Every row gives one point. Each copy is the shape, with its points in the same order, turned, moved and blurred by noise. Some copies are also mirrored. Which?
In the rows, 128 means zero.

Shape, 6 rows:
[[ 82  83  89]
 [119 163 117]
 [172 129 157]
 [ 88  79 116]
 [157 150 207]
 [ 87  74 132]]
Copy 1, 6 rows:
[[147 188  82]
 [117 135 154]
 [ 94  81 109]
 [121 172  76]
 [ 42  84 127]
 [108 174  68]]
Copy 1 is: only turned
Copy 2:
[[185  47 127]
 [123 116 103]
 [115 140 169]
 [192  71 143]
 [137 194 161]
 [200  86 146]]
Copy 2 is: mirrored

Shape (11 x 6):
[[168  99  85 129 114 130]
 [134 103  99 236 130  94]
 [ 98 102 151 123  61 104]
 [110 127 157 189 152  72]
 [119  72 167 136  84 127]
 [106 176  39 166 135 190]
 [138 133 137 155 173  79]
 [129 102 136  38 162 156]
 [132  99 139 112 103  85]
 [214  92 164 154 114 119]
 [ 86 188  73  71 107 184]]
Copy 1 (11 x 6):
[[ 87 136  90 146 139 123]
 [131 131 103 234 115 188]
 [180 159 108 141  83  96]
 [153 149 152 173  83 204]
 [143 198 101 150  76 112]
 [101  83 166 214 198  88]
 [123 127 156 140 103 198]
 [ 73 157 168  65  98  86]
 [140 146  97 117  85 144]
 [111 208  73 124 130 176]
 [134  95 171 122 166  33]]
Copy 1 is: only turned
Copy 2, 11 rows:
[[145 101 114  79 113 113]
 [123 170 202  51 108 103]
 [192 167 120 130  88 173]
 [125 212 161  69 142 129]
 [162 143 123 111 107 187]
 [ 89  94 176 160  96  38]
 [122 193 112  77 146  90]
 [ 99 102  29 137 134 142]
 [177 165  98  96 120 146]
 [169 113 141  44 178 152]
 [124 107  92 223 105  69]]
Copy 2 is: only turned
Copy 3 (11 x 6):
[[118 143 127 124  79 141]
 [195 124 137 190  82  78]
 [103 197 179 164 148 113]
 [172 118 151 210 153 119]
 [135 188 198 145 132 133]
 [107  73 105  87 114  44]
 [152  98 130 189 140 148]
 [ 69 108 174  96 148 198]
 [107 167 153 173 126 153]
 [188 180 129 131 106 185]
 [ 34 106 117  75 165  84]]
Copy 3 is: mirrored
Copy 4, 11 rows:
[[119  84 166  97 139 138]
 [115  68 129 164  59  69]
 [154 154 201 167 110 140]
 [109 145  98 168  82  99]
 [119 151 190 175 154 106]
 [212  24  86 117 120 153]
 [ 97 144 104 124  87 127]
 [109 153 144 104 198 193]
 [110 155 184 136 116 148]
 [ 99 141 176  74 132  62]
 [234 112 134 114 165 218]]
Copy 4 is: only turned

Shape:
[[ 67 142 168 133 112  80 118 125]
 [102  87  69 138 162 184 192 158]
 [170 120 110  60 121 113 107  94]
 [168 166 119  60 152 108  92 116]
 [141 128 152 159 134 122 147 108]
 [112 128 162 162  61 113 133 100]
 [ 77 131 149 150 130 162 102 108]
 [114 145 206  85 146 121  97 122]
 [180 155 106 100  91 163 140 148]
 [ 99 156 169 152 143 109  75 129]
 [150  54  77 169 105 187 162 186]]
Copy 1:
[[ 89 101 101  95 106  92 107 183]
 [ 93 130 181 183 120 201 162 113]
 [137 173 154 110 122  65 139  69]
 [157 149 160 100 145  39 129 117]
 [126 168 143 109 134 145 104 161]
 [117 128  97  75 102 154  86 139]
 [147 142 135 106  65 137 126 179]
 [142 156 104 101 111  64 157 183]
 [156 131 160  69 156 147 158  88]
 [118 135 148  80  83  86 120 213]
 [ 73 165 172 113 109 226 182  89]]
Copy 1 is: mirrored
Copy 2, 11 rows:
[[159 160 128  86  84  68 107 195]
 [134 114  67  47 134 128 108  57]
 [108 170 174 157 105 142  96 101]
 [102 144 204 144 124 116 109 126]
 [146 122 108 125  95 130 133 155]
 [167 166  77 149  65  80 121 166]
 [180 108 123  99  71  83  85 138]
 [176 156 187 129 122 107  80 181]
 [132 148 129 159 137  87 144  84]
 [166 127 158  96  69  79 120 182]
 [178 137  65  81 115 128 173  25]]
Copy 2 is: only turned
Copy 3:
[[133  87 100 115 169 151  90  86]
 [108 222 141 112 184 119 190 153]
 [121 129 114 106  57 105 103 158]
 [104 146 103 138  67 114  45 145]
 [127 110 162 120 151 162 109 147]
 [137  74 163 115 137 157 126  80]
 [123 145 160  66 160 157  95 102]
 [ 81  89 113  89 132 152  56 142]
 [ 79 149 152 151  73 132 131 121]
 [128 119 119 104 157 191  58 108]
 [113 188 149 115 133 173 235 147]]
Copy 3 is: only turned
Copy 4, 11 rows:
[[152 124 146 122 204 130 118  68]
 [ 25 179 124 100 130 193 100 136]
 [149 150 101 105 145  67 120 186]
 [161 130  65 124 178  95 123 188]
 [119 138 119 138 112 137 143  96]
 [156 131 171 146 124 114 112  84]
 [147 133 150 130 144 191  99 114]
 [181 146 132 172 204 141 162 145]
 [ 95 153  92 172 119  96  79 162]
 [168  83 123 145 177 170 130 108]
 [  7 135 162 140  95 150  90 154]]
Copy 4 is: only turned

Shape:
[[134 103  92 124  90 107 135 136  99]
 [138 122 167 107 116 137 132 148 129]
 [126 124 172 138 153  98 136 141 120]
 [140 132 156 110 134 114  61 124 131]
 [137 107  98 189 147 131 115 143 118]
 [139 118  98 113  79 101 137 135 152]
 [146 105 100 140 120 129 128 118 111]
 [126 109  99 118 145 125 138 104 148]
 [138 153  92 138 110 123 123  90  85]
 [105 116  90 114  22 124 130 132 141]
 [ 99 143 100 107 131 125 122 142 128]
 [132 151 119 119 126 123 118 142 152]
 [142 109 179 134 138 106  92  85 114]]
Copy 1:
[[144 136 106  88 107 134 155 116 131]
 [157 127 124 165 125 136 136 145 156]
 [123 101 145 138 147 156 120 170 162]
 [138 129 156 156 138 127 108  94 194]
 [119  89 125  91  92 102 105 144 146]
 [137 163 103 121 120 147 134 107 111]
 [136 117 109  99 120 100 140 123 134]
 [105 142 135 122 142  98 139 132 126]
 [125  93 153  97 121 128 155  84 118]
 [190 193 116 101  92 147 133  94  92]
 [109 156 150 124  89 136 141 121 143]
 [104 139 133 146 112 140 120 111 136]
 [155 106 160 130 180 117 121 126 170]]
Copy 1 is: only turned
Copy 2 (13 x 9):
[[157 121 106 153 120 153 135  85 127]
 [140 141 137 140 175 135 129 142  99]
 [161 146 153 113 140 113 115 132  77]
 [116  99 181 161 140 142 134 135  72]
 [110 155 136 135  80 138  89 112 117]
 [153  96  99 169 133 122 136 119 137]
 [133 141 122 149 100 149 139 112 122]
 [128 134 132 141 105 103 161 128 127]
 [138 105 116 114  83 180 155 124 111]
 [156  71 105 160 153 160 128 105 190]
 [112  97 124 113 133 119 147 103 118]
 [113 101 118 137 136 115 128 141 107]
 [164 134 196 148 119 152 142 146  81]]
Copy 2 is: mirrored
Copy 3, 13 rows:
[[124  68 131 133 160 111 156 160 119]
 [119 118 169 132 156 136 128 105 117]
 [100 159 141 135 134 124 145 125 106]
 [111 132 140  98 143 160 154 111 173]
 [126 113  68 103 157 102 143 124 104]
 [111  68 134 160 154 117 121 148 150]
 [138  92 118 124 160  97 156 133 129]
 [150 120 124 134 143  87 125 143 153]
 [158  80 112 139 121 114 191 128 137]
 [112   7 152 140 128 119 111 146 141]
 [155 106 128 131 125 141 121 156 133]
 [134 113 120 146 138 145 118 124 145]
 [ 97 145 153 101 131 107 181 102 157]]
Copy 3 is: mirrored
Copy 4, 13 rows:
[[138 143 131 127 133 151 108 137  83]
 [110 136 123 160 127 141 165 106 134]
 [149  85 134 143 140 140 175 104 129]
 [160 140 106 142 105  94 168  75 114]
 [128 106 176 102 146  96 129 124  85]
 [161 171 137 160 135 139 123 147 109]
 [130 134 139 107 121 128 134 140  96]
 [153 128 158 123  94 126 133 147 130]
 [149 138 102  74 137 126 115 138 113]
 [158 225 145 143 150 169  97 124 110]
 [148 129 136 132 119 130 100 105 143]
 [149 136 133 149 135 105 126 119 147]
 [165 127 111 112 107 121 209  99 105]]
Copy 4 is: only turned

Shape:
[[ 65  91 117 151 161 134 162  55  66 191 173]
 [147 185 101 126 141 131  84  88 143 145 156]
 [134  20 101 127 158 126 158  56  71 166 155]
 [131  98 119 112 142 201 180  96  48 164 147]
 [116 125 152 160  94 138  72 127 145 139 120]
 [ 97 166 133  92 147 122 115 123 154  93 105]
 [121  92 100  78 182 146 135  85  72 185 127]
 [ 99  68 127 148 191 151 120 109  68 226 137]
 [152 164  97 151 133 123 211 122 195 166  87]
 [ 99 119 107 136 137 148 101 160 183 145 184]
 [144 197 113 131  90  58 213 174 182 154 118]
 [154 203  54 123  95  80 183 177 146 143  91]
 [ 87 150  75 191 151 133  92 145 150 115 126]
 [138 153 149 179 180 123  84 158 141 102 161]]
Copy 1 (14 x 11):
[[157 129  77  43 176 150 166 190 105  99 151]
 [123  82 118 112 108  98 107 115 167  99  97]
 [159 100 143  71 212 148 217 143  97 107 156]
 [129 147 110  60 217 165 148 103  84  98 113]
 [138 123 113 147  93 176 121  85 169 136 144]
 [130 168 130 162 138  93  97 136 188 122 104]
 [180 117 114  99 210 129 169 137 133  67 110]
 [219 114  74  87 188 169 166 136  89 107 152]
 [113 143  68 136 140  45 159 102 111 211  93]
 [139 133 131 143  59 116 124 105 105 107 157]
 [ 45 137  29 201 112  57 138 117 122 175 112]
 [ 70 111  63 214 140  75 130 127 103 178  48]
 [153 120 133 147  82 146  87 166 119 160 113]
 [146  99 128 154 115 100  62 120 128 135 178]]
Copy 1 is: mirrored
Copy 2:
[[ 55 183  87 139 100 198 121  61  75 104  88]
 [116  73  90 120  78 138 104 134 106 143 159]
 [ 78 171 125  97 112 159  66  38  62  53  88]
 [111 201  98 140 162 132 111  71  52 119 121]
 [136  88 115 114 134 162 155  93 165  93 156]
 [136 134 171 110  80 150 127 132 149 155 170]
 [ 89 173 120 141  97 131  67  40  79 129 135]
 [ 69 174  68 159 120 159  81  27 135  92 107]
 [ 62 175 114 101  84  71 139 179 141  73 187]
 [167 122  81 119  66 127 147 110 158  94 110]
 [ 55 128 161 111  71  43 196 187 160 110 136]
 [ 77 124 176 172  84  43 149 189 129 100 157]
 [137 115 107 159  93 175 115 170 169  79 135]
 [142  96  97 100 124 152  99 154 194 137  95]]
Copy 2 is: only turned
Copy 3 (14 x 11):
[[151 202  73 118  90 158 105 159 158  56  26]
 [116 214 142 138  90  89 167 114 134 155 108]
 [ 99 176 109  70 121 187 111 183 160  99   7]
 [124 149  63  88 110 166 142 150 212 102  87]
 [142 149  98 147 127 121 133 146  78 166 113]
 [113 149 156 160 139 102  94  79 137 131 131]
 [ 98 182 106  60 105 153 104 122 191 105  60]
 [132 176  72  40  82 153  88 162 133 105  55]
 [188 130 212 105 144  71 149 155 157  88 109]
 [160 122 136 139  66 113 127  91 116 175  64]
 [176 112 218 131 138  58 193  90 108  49 124]
 [117 108 197 109 142  24 196  97 132  80 115]
 [113 136 132 168  72  68 108 149 103 153  96]
 [113 139 149 165  44 141 126 129  71 143 146]]
Copy 3 is: only turned
Copy 4 (14 x 11):
[[ 51 121 184 144 173 148  91 166 125 164 182]
 [177  99 151  98 165  95 137 133 131  84 173]
 [ 41 121 189 154 137 206 134 153  85 117 141]
 [ 31  95 155 124 149 123  99 118 110 125 111]
 [193 113 175 164 152 129 126 108 144 121 110]
 [156 154 140 129 112  81 166 102 176 112 155]
 [ 39 137 171 152 154  99 145 137  92  96 149]
 [ 53 136 181 186 210 123 122 183 100 129 122]
 [150 127 171  46 130  97 191 149 106 199 104]
 [157  76 145 151 154 120 180 165 186 119 123]
 [198 101 156  66  54  74 158 183 119 205 121]
 [184 104 206  56  59  42 150 166 115 148 106]
 [171 125 211 113 159 117 143 164 209 104 117]
 [188 146 118 125 152 131 128 168 186  82  98]]
Copy 4 is: mirrored
